Every row gives one point. Any point is a mix of the corners, with weights that add up to 1. It lies inside the corners' shape when no weight is negative. Is each point inside? If not, which corners have a negative weight?
In the rows, zero is written as 128.

Corners:
(1): [102 172 165]
(2): [139 180 117]
(3): [157  69 131]
(4): [135  92 100]
Points:
[130 116 117] -> inside
[109 164 156] -> inside
[147  63 127] -> outside (2)
[151 101 102] -> outside (1)
[129 160 120] -> outside (3)
[136 120 135] -> inside

Corners:
(1): [106 169  76 162  97 174]
(2): [171  76 108 118 127  72]
(3): [ 86 180  56 128  60 100]
(4): [121 101 161 120 140 104]
(5): [174  39 150  40 105  98]
(6): [147 144 153 141 124 129]
(7): [152 157 155 136 196 123]
Points:
[130 145 108 139 122 113] -> outside (5)
[147 102 118 122 124  97] -> inside
[146 116 129 132 127 128] -> outside (3)
[127 122 111 117  96 116] -> outside (7)
[142 115 117 121 104 103] -> outside (7)
[128 108 146 122 132 106] -> inside
[114 130 113 119  92 130] -> outside (2, 7)
[143  98 145 109 131  93] -> outside (1)
[136 127 132 143 143 123] -> outside (3, 5)

Corners:
(1): [158 125 156 136 111 139 131 147]
(2): [ 73  82 102 108 124 148  77  87]
(3): [203 148 186 110 121 155  87 139]
(4): [148 146  77 120 124 140 145 170]
(5): [ 94 116 133 120 191 148  95 112]
(6): [155 158 123 115 115  89 118 196]
(7): [127 132 156  75 145 177 140 123]
(8): [140 147 103 118 182 108 150 118]
(9): [ 71 172  66 148  55 117 124 143]
Points:
[114 125 117 117 139 148 115 118] -> outside (6)
[ 88 124 109 116 139 133 114 120] -> outside (3, 4)
[119 132 130 116 142 134 108 127] -> outside (4)
[140 131 154  94 176 133 105 136] -> outside (1, 4, 9)

Corners:
(1): [141 112 118 125 114 164 167 150  80]
(2): [112 111 136 107  78 116 128  86 104]
(3): [155 103 128 146 101  41  95 152 104]
(4): [ 94 152 161 110  83 106 180 122 152]
(5): [153 152  96 122  79 120 127 159 139]
(6): [144 189  43 104 150 146 143 151  97]
(7): [151  68 166 126 154 157  78 118 107]
(8): [115 168 107 207  81 122 195  81 244]
(9): [175 161 142 124 165 161 161 145  73]
(10): [136 143 154 142 134 168 131 144  73]
Points:
[137 144 107 139 122 141 139 141 123] -> outside (2, 9)
[142 140 102 124 112 126 144 142 115] -> outside (10)
[137 126 126 127 112 144 154 134 102] -> inside
[143 116 127 132 109 111 130 138 102] -> inside
[135 130 135 146 102 125 142 125 127] -> outside (6)
[145 124 133 116 128 140 120 138  89] -> outside (8)
[135 137 128 128 114 123 130 128 113] -> outside (1)

Corners:
(1): [119 116 137 171 157 115  66  96 173 177 126 107]
(2): [103 155 112 151  92 178 115 139 111 116 160 118]
(3): [125 156 162 187 136 131  95 109 151 193 106  94]
(4): [ 97 130 135 152 190  82 150  71 175 146  63 171]
(5): [165 136 109  92 101 144 105 138  70 102 180  84]
(6): [181 132 126 136  94 150 139 201  63  89 138 131]
(7): [150 110  98 100  91 194 156 118  68 134 163 138]
(8): [ 82 151 117 173 133 113  82  90 194 198  83 128]
(9): [135 163  99 122 104 156 172 161  87 145 188 128]
(10): [128 144 146  85 103 178 152 185  51 141 180 152]
(11): [ 93 134 152 133 180 145 137 112 158 169 100  88]
(12): [179 117 136 110 111 144 135 147 128 122 177 114]
(13): [130 104 136 148  83 120 140 143 106 108 180 103]
Points:
[136 134 121 113 117 144 146 142  98 130 152 122] -> outside (1, 2, 3)
[140 133 120 117 130 143 124 132 112 142 144 123] -> outside (2, 3, 13)
[128 140 133 112 111 159 134 153  88 139 160 131] -> inside
[130 136 128 137 114 144 138 147 110 140 148 126] -> outside (5)
[131 134 125 141 115 145 107 132 120 145 153 107] -> outside (4)
[124 129 118 136 116 146 138 105 124 143 138 119] -> outside (1, 6, 10)
[149 132 128 129 109 148 116 145 111 135 159 108] -> outside (4)

Corners:
(1): [136 106 160 123 112 145 107 138 176  93 101 187 108 122]
(2): [155  90 124 105 115  95 171 106 114 101 166 160  97 178]
(3): [123 154 100 119 105  97 143 150 104 175 163  92 130 135]
(4): [ 92 203 143 136 119  90  98 180  81 135 141  92 170 182]
(5): [ 87 168 145 135 184 138 153 110  75 120 125 105  86 120]
(6): [156  76 139 173 130 119 103  95  95 152 151 108  91 135]
(7): [102 166 138 180 154 156 108 140 138 148 167  83  95 125]
(8): [160 105 130  96 141 180 159 112  95 121 124 108  69 172]
(9): [145 110 175 100 104 113 162 109 147 121 139 177 135 107]
(10): [107  85 166 111 112 154 134 131 159 101 121 137 111 113]
(11): [100 155  91  93 140 174 121  85 155  98  92 134 132 166]
(12): [118 113 156 132 193 109 148  99 162 130 109 170  92 175]
(13): [137 199 114 110 143  88 101 144 134 129 106  87 143 154]
(14): [126 209 105 159 123 102 167 167  92 118 109  56 157 118]
(15): [ 80 173 183 150 118 154 155  78 146  97 122 120  90  69]
Points:
[124 139 147 135 131 118 136 128 122 129 139 122 111 135] -> outside (11)
[114 153 143 128 136 121 130 131 119 123 127 123 121 141] -> inside
[124 152 133 133 152 134 114 117 121 124 128 109 102 155] -> outside (3, 9, 10, 14)
[117 181 116 129 122 110 140 145  81 127 132  74 138 151] -> outside (1, 7, 9, 12)

Corners:
(1): [ 91 139 146 121 194  77 114 142 171 158 169 124 156  82 122 151 175 165]
(2): [ 89  88 118  91 115 101  65  94 140  92 145 185 132 175 108 148 161 118]
(3): [ 72 149 173  86 146  98 167  91 126  86 151 192 142 182  64  82 147 169]
(4): [129  94 132 168  86 161  90 135  89 165 107 101  84 108 160  87 169 123]
(5): [142 138 123 166  96 154 169 145 102 160  71  88 168 159 106 142 113 110]
(6): [140 130  67 112 154 135  99 145 121  74 105 153 151  98 145  94 124 141]
(7): [155 155 137 128 186 127 115 118  82 146 101 119 156 133 104 157 114 134]
(8): [127 144  72 119 134 116 150 112 147 170 114 137 132 113 148 153 146  72]
(9): [ 99 129 149 124 124 112 111 137 122 147 176 179  75 115 176 131 114 102]
(10): [ 87 125  83 121 110 166 158 114 115 140 163 155 158 112  99 109 144 119]
(11): [161  93 134 161 109 136 107 104 127 149 110  87  87 101 105 122 115  79]
(12): [150 122 112 115 131 140 156 146 159 118 162 179 104 174 132  85 103 133]
(13): [139 140  82 135 162 162 117 151 140  89 131 132 161 171 172 125  87 117]
(14): [ 72 173  69 159 119 173 178 164 160 164  80 144 108 142 161 149 111  82]
(15): [139 146 153 203 135 122  87 150 136 138 132 185 162 163 159  99  77 170]
(16): [107 126  70 133 132 108  66 116 143 114 194 120 106 100 196 131 154 165]
(17): [138 106 144 118 184 111 135 129 141 135 168 136  99  65 168 142 187 153]
(18): [ 90 139 166 137  91 154  60 104 152 140 120 216 166 121 216 120  85 179]
(19): [165 137  88 154 140 146 127 182 158  80 146 108 110 152 116  86 178 136]
Points:
[123 128 121 142 122 131 113 121 127 142 135 138 119 125 147 128 132 132] -> outside (1, 6, 13)
[107 142 119 138 129 130 125 127 138 129 138 146 141 149 125 131 127 123] -> outside (4, 6, 12, 17)
[133 124 112 140 134 140 118 131 135 126 129 130 125 133 141 121 119 117] -> inside
[118 136 112 136 137 130 120 138 139 123 140 150 132 138 143 120 135 138] -> outside (11)
[110 140 100 132 130 141 125 132 129 126 127 149 150 138 129 116 131 134] -> outside (9, 11, 17)

Corners:
(1): [111  95 108 169 115 138  74 145 102 147 168  98 105 159 142  78 118 139
 139 172]
(2): [147 128  62 100 127 120 115 100 157  89 103 124 132  82 141 105 218 128
  62  97]
(3): [ 89  82 149 146  79 127 108 126  94 150 139  89  61 158 140 130 126 170
 157 197]
(4): [167 154 113 138 104 149 136 137 108 188 174 101  78 165 149  85  91 172
 131 135]
(5): [142 145  72 108 134 126 186 110 204 104  93 114 127  70 166 105 160  91
  86 140]
(6): [106 192 101 120 126 142 167 134 157 108  67 175 144  69 118 128 191  90
 114  95]
(7): [108 144 142 129  99 165 125 117  88 139 115  93 173 124 107 138  94 173
 117 133]
(8): [100 132 130 172  83 118  97 110 103 172 185  93 119 111 112  97  93 147
 149 145]
(9): [117 128 135 112 152 149 125  95  75 134 154 152 156  90 134 115  94 191
 142 107]
(10): [115  77 132 168 104 159 104  78 105 168 140 114  99 178 105 146 122 152
 142 156]
(11): [125  77 109 144  80 161 110 127 128 100 174  97 104 166 146 121 106 158
 140 146]
(12): [110 147 117 110 104 163 108 114  88 155 126 146 132 130 156 185 101 143
 114 144]
(13): [168 127 148  86 129 130 118 112 125 138 154 149 134  97 108 123 112 157
 126 135]
(14): [144 164  92 138 175  75 142 121 159  72 117  90 112  76 147 148 183 117
  76 104]
(15): [116 126 142 157 104 155 121  99  84 118 148 156 101 126 133 118 161 133
  95 143]
(16): [ 99 141 158 112  97 143  78  75 112 126  94 146 131 130 135 131  91 143
 175 125]
(17): [118 162  89 106 107 134 139  66  78 104 123 134 151 111 104 148  79 159
 143 149]
(18): [164 135 104 111 104 130 179 102 101 104  63 123 167  55 117 112 184  72
 124  83]
(19): [135 112 138 172  53 146 106 133  79 169 124 162 139 184 162 108  74 197
 146 159]
(20): [ 81 118 134 136  91 113 127 119 109 146 160 108 125 186 147 103 122 138
 146 132]
(21): [118 127  81 138 121 112 130 146 127  48  58 135 144  92 113  98 127  91
  83  56]
Points:
[126 132 105 128 111 134 130 116 140 120 119 122 116 126 142 118 140 132
 112 136] -> outside (8, 9, 18)
[132 137  99 138 108 131 134 120 130 118 109 104 122 115 129 115 138 132
 116 127] -> outside (9, 12, 13, 15, 20)
[122 129 117 128 105 144 122 115 110 132 130 122 128 126 136 129 121 144
 122 135] -> inside
[120 127 123 132 106 138 114 110 106 135 136 122 126 131 134 123 129 148
 130 136] -> outside (5, 21)

Corners:
(1): [139 159 141 125  87  87 114 160 125 101 157 165 127 162  55 140 180 186
 128 107]
(2): [147 128 105 131 114 113 161 117 168 130 118 106 124 167 137 160 136 100
 107 120]
(3): [100 122 115 155 197 134 122  89 140  60 162  86 136 123 163  94 109  94
 116 128]
(4): [107 151 105  95 148 118 129 172 106  98 123 137 135 131 119 150 153 140
 127 134]
(5): [139 116 168 111 133 109  92 163 134 121 157 158 111 137  81 173 172 124
 116  41]
(6): [123 105 162 121 104 120  98 167 170 107 179 170 137 120  47 148 115 136
  90  96]
(7): [109 143 142  85  94  66 110 153 143 140 152 147 121 137 124 138 137 106
 150  90]
(8): [ 91 124 179 120  87  98 158 190 155 133 191 188 124 145 119 176 130 158
 127  83]
(9): [126 104 104 124 102 105 136 159 148 130 142 164  59 106 118 142 171 120
  84  94]
(10): [137 107 102 173 177 126 173 135  59 100 117 152 189  71 152  90 108 100
 123 157]
(11): [134  79 118 118 114 132 109 142 109 173 174 104 114 161 127 154 150  98
 120 126]
(12): [146 126 136 118 217 158 168  88  84 112 113 116 111 117 126 109 102  85
 136 186]
(13): [131 140 169 154 164 160 116 141 121  90 106  89 107 107 147 114  75  99
 109 154]
(14): [126 133 132  88  81 141 121  73 153 129 131 111 126 141 129 158 154 130
  94  74]
(15): [134  98  87 144 175 143 150 115 117 102 101  89 134  77 156 115  60 133
 163 124]
(16): [121 147  89 198 195 141 183  70  53  99 135 124 134 100 163  85  48  93
 126 147]
(17): [126 126 173  99 138  54 118 149 142 118 177 119 119 143  78 172 122 159
  97 108]
(18): [130 116 130 141 126  94  69 139 174 147 159 174 130 161 106 145 147 139
  98 110]
(19): [ 94 135 104 174 196 172 196  68  82 137  78  80 153  95 177  50  62  89
 125 159]
(20): [158 157 146 160 173 164 175  97 115 137 147 131 123  75 125 104 111 131
 130 142]
(21): [156 109 122  88 121 124 146 127 134 143 142 116 120 161 177 102 104 114
  76 103]
Points:
[130 126 151 111 132 114 113 148 141 108 152 145 119 124 107 145 140 134
 114  97] -> outside (2, 11, 16, 19)
[128 121 119 126 139 126 137 121 125 118 132 121 125 118 134 129 112 122
 123 112] -> inside
[127 127 129 132 153 129 144 118 116 120 133 118 134 123 134 119 106 116
 121 128] -> outside (9)
[142 116 116 139 161 133 150 114 111 115 130 106 123 111 142 107  95 107
 120 126] -> outside (4, 8, 14, 18)
[122 121 136 128 135 121 132 137 134 117 147 136 126 123 116 132 117 123
 116 114] -> inside

Corners:
(1): [145 169 107 144 133 156 124 127 106 122 119 108 101 104 139 115 141 106
 132 140]
(2): [127 137 134 138 138 115 143 134 115 115 109 135 123 118 128 147 127 131
 130 124]
(3): [102 143 114 119 140 109 124 139 155 160 132 139 139 129 128 124 113 177
 142 113]
(4): [120 124 140 140 128 122 127 125 153 119 129 126 103 121 118 123 127 140
 112 161]
(5): [134 128 121  89 113 123 119 127 196 116 135 126  94 121 133 126 125 113
 136 134]
(6): [118 138 139 140 143 125 135 147 156 130 141 136 112 165 109 147 130 130
 106 125]
(7): [138 128 131 143 127  99 127 111 144 119 127 153 146 133 123 152 133 147
 132 121]
(8): [123 125 141 131 142 116 135 119 142 123 132 122 125 175 123 106 143 122
 125 118]
(9): [120 141 137 104 117 139 139 125 116 115 140 124 101 117 144 135 136 148
 151 151]
(10): [139 121 147 109 135 136 139 100 156 115 113 147 168 177  65 143 126 123
 113 117]
(11): [129 129 140 127 115 113 112 124 138 133 111 147 143 132 133 138 132 117
 119 119]
(12): [117 150 127 113 144 129 113 120 133 110 142 109  97 112 121 126 108 120
 139 124]
(13): [124 129 103 123 111 136 133 113 125 112 128 121 106 112 127 122  96 130
 137 134]
(14): [125 149 121 130 136 128 134 122 114 106 145  89 146 131  94 136 148 119
 147 126]
(15): [150 119 106 114 115 124 133 126  94 131 141 132 127  98 144 126 144 103
 143 144]
(16): [154 115 141 139 132 120 158 108 123 112 133 138 249 151 133 122 145 117
 142 114]
(17): [135 138 111 109 135 119 151 126 124 107 124 131 110 130 126 145 134 112
  90 153]
(18): [146 125 143 123 126 113 126 158 137 124 140 119 176 160 145 117 139 141
 156 151]
(19): [121 211 118 152 139 121 147 159 111 119 142 114 110 109 141  92 132 103
 137 148]
(20): [161 135 122 141 114 123 142 136 127 131 133 114 112 105 136 103 125 138
 103 134]
(21): [137 154 119 141 126 115 128 125 114 140 126 102 112  97 143 131 104 121
 136 143]
Points:
[131 148 116 117 128 125 133 127 134 114 133 122 105 120 125 124 128 128
 137 134] -> outside (4, 6, 11, 16, 21)
[131 128 127 120 128 125 131 124 141 119 132 127 132 136 123 130 131 130
 131 130] -> outside (19, 21)
[123 141 129 125 130 117 135 133 126 123 132 134 116 130 132 120 126 142
 129 138] -> outside (1, 5, 6, 14, 16, 21)
[134 141 124 129 125 123 134 132 127 124 135 121 119 118 136 122 130 131
 131 136] -> outside (10)
[129 141 128 127 131 124 132 128 131 122 130 127 129 131 127 131 130 124
 133 133] -> outside (20)
[133 140 123 128 134 124 137 124 129 113 132 121 131 132 120 129 129 114
 129 136] -> outside (3, 9, 11, 20)
[135 136 126 128 126 124 133 126 134 123 132 128 134 128 131 123 127 126
 129 135] -> outside (2, 14)
[130 141 123 130 130 121 132 125 130 121 132 124 121 122 127 133 130 124
 126 132] -> outside (10, 18)

Corners:
(1): [146 196 128 149 105  84 173 105 199 137 120  84  80 181 125 151 188 100
  85 112]
(2): [127  70 146  91 170 130 153 114  81 152 116 117 135 104 126  88 129 145
 141 134]
(3): [ 87 169  88 167  65 123 213 134 154 114 114 155 127 179 156 158 155 132
 104 108]
(4): [124 110 150  93 121 105 166  86  79  90 110 148 125 107  97  76 187 128
 148  92]
(5): [104  99 151 106 130 146 154 126  51 101 120 116 141  96 160  82 154  96
 117 139]
(6): [131 106 110 123 153  80 132 117  99 152 112 132 168 169 126 152 161  65
 173 134]
(7): [155 193 122 150  92 122 149 127 148 117 138 130  67 174 144 146 122 116
 107  99]
(8): [ 92 104 179  84 142 139 146 114  70  78 101 166 119 100  90  99 165 142
 146 162]
(9): [152 138  83  89 138 102 128 148 141 100 174  80 141  67 122  86 114 118
 146 131]
(10): [131 191 145 211 104 117 169  96 145 128 171 117  75 143 158 168 157 119
 112  79]
(11): [118 103  96 107 143 190 132 118  28 136 113 126 137 110  92 100 179 113
 128 137]
(12): [102 111 133  63 155  65 122 110 114 172 129 146 165  81  72  99 124 130
 118 132]
(13): [ 94 157 100 192  89 140 126 141 149 135  97 130  54 116 157 156 149  99
 117 110]
(14): [135 120 129  96 135 109  96 186 105 132 136  95 178 124  93 100 119 127
 168 111]
(15): [207 146 129  66 119  95 139 123 100  89 120 106 180 106 133 137 126 135
 156 136]
(16): [157 131 140 126 106 129  86 108 134 113 132 125 161 131 115  95 140 123
 159 143]
(17): [168 157 100 147 146 118 139 136 197 136 142 121 100 149 132 190 120 123
  63  73]
(18): [124  90 104 106 102 124 124 120 110 127 159  89 136 148 110 146 152 119
 139 105]
(19): [135  97 149 124 104 134 153 165 128 144 146 148 124 120 112 136 144  96
 139 145]
(20): [ 95 147 122  76 168 146 113 119 136 150 121 106 139  75 115  94 109  90
 158  91]
(21): [158 199 119 162  98 101 144 128 198 143 147 131  78 185 213 161 187 134
  90  91]
Points:
[133 135 120 124 123 127 151 129 118 115 116 127 139 124 116 123 150 121
 144 122] -> outside (5, 7, 12, 18, 21)
[136 153 123 140 117 132 145 130 137 126 128 125 106 131 148 135 144 111
 123 122] -> outside (4, 12, 14, 18)
[133 129 127 112 126 107 140 129 135 128 128 121 133 129 125 125 149 116
 129 118] -> outside (7, 10, 11)
[124 128 123 110 125 118 140 127 120 127 123 126 132 125 119 121 145 118
 130 122] -> outside (10)

Corners:
(1): [173 173 116 151  80  92 135 127 191 145 110 120 106 103 149 127  95 168
 121 177]
(2): [168 111 110 115  67 134 139  89 136 134 124 121 174 108 145 115  84 183
  91 171]
(3): [153 120  79 166 126 171 116 117 121 175 153  91 144 108 124 154 125 105
  72 165]
(4): [ 71 153 113 137 133 136  84 130 143 103 105 121  91 108 126  63 132 132
 130  57]
(5): [145 125 121 144 177 157 128 171 136  91  80 141  69 128 153  90 102 130
 174  38]
(6): [145 106  95 174 104  97 145 100 152 120 124  91 183 152  72 143 105 145
 108 138]
(7): [188 146 125 118  91 155 173  94 179 110 109 115 171  80 135 167  83 152
  70 145]
(8): [166  91  95 149 109 140 115 129 165 166 121 163 170  90 127 184 139 115
  74 130]
(9): [149 132 150 198 207  99 140 123 122 129  93  87 114 115 173  53 107 123
 146  76]
(10): [182  87 128 141  91  95  84  97 122 122 149  71 171 101  85 157 115 127
 137 154]
(11): [195 116 112 127  42 104 138 114 161  97 111  79 140 121 133 137 120 158
  84 154]
(12): [178 123 122 104 160 116  70 157 113  99 108 148 140 126 123 121 102 103
 108  95]
(13): [119  89  68 127  92 115 138 138 138 173 116 106 116  94  84 168 136  63
 108 148]
(14): [111 112 116 110 100 131 105 110 156 166 114  98 135 129  96 174 140 140
  84 166]
(15): [156 157 135 119  99 110 130 139 158 139 153 120 183 107 165 156 102 148
  94 150]
(16): [100 147 169 148 137 143  92 185  98 142 100 157  98 126 114  87 133  96
 123  93]
(17): [134 109 143 114 164 143 109 140 140 142 144 106  82 110 124  52  87  96
  95  74]
(18): [153 168 136 116 130 133  97 117 129 120 100 139  91 142 154  85  85 128
 124  31]
(19): [157 142 151 142 112 130 136 110 191 119 126 141 143 131 170 121 121 108
 121 198]
(20): [ 94 112 129 143 113 102  81 126  98  64 100 129  64 124 106 125  87 128
 113  52]
(21): [171 107 130 139  85 120 100 149 173 134  83 110 157 105 145 159  80 119
 118 159]
Points:
[145 124 115 133 112 135 114 125 140 123 121 122 138 113 128 126 108 127
 105 111] -> outside (1, 9, 14)
[154 121 113 137 112 124 123 120 157 139 119 110 142 113 129 134 113 129
 105 139] -> outside (16, 20)
[135 125 121 140 118 122 116 118 134 128 118 109 120 120 115 112 112 120
 106 123] -> outside (5, 8, 15, 21)
[158 112 115 148  98 121 131 113 149 135 115 106 143 120 117 137 105 135
 108 146] -> outside (4, 12, 15)
[140 123 126 136 112 113 114 126 135 114 111 107 125 120 115 118 101 135
 119 108] -> outside (3, 8, 19)
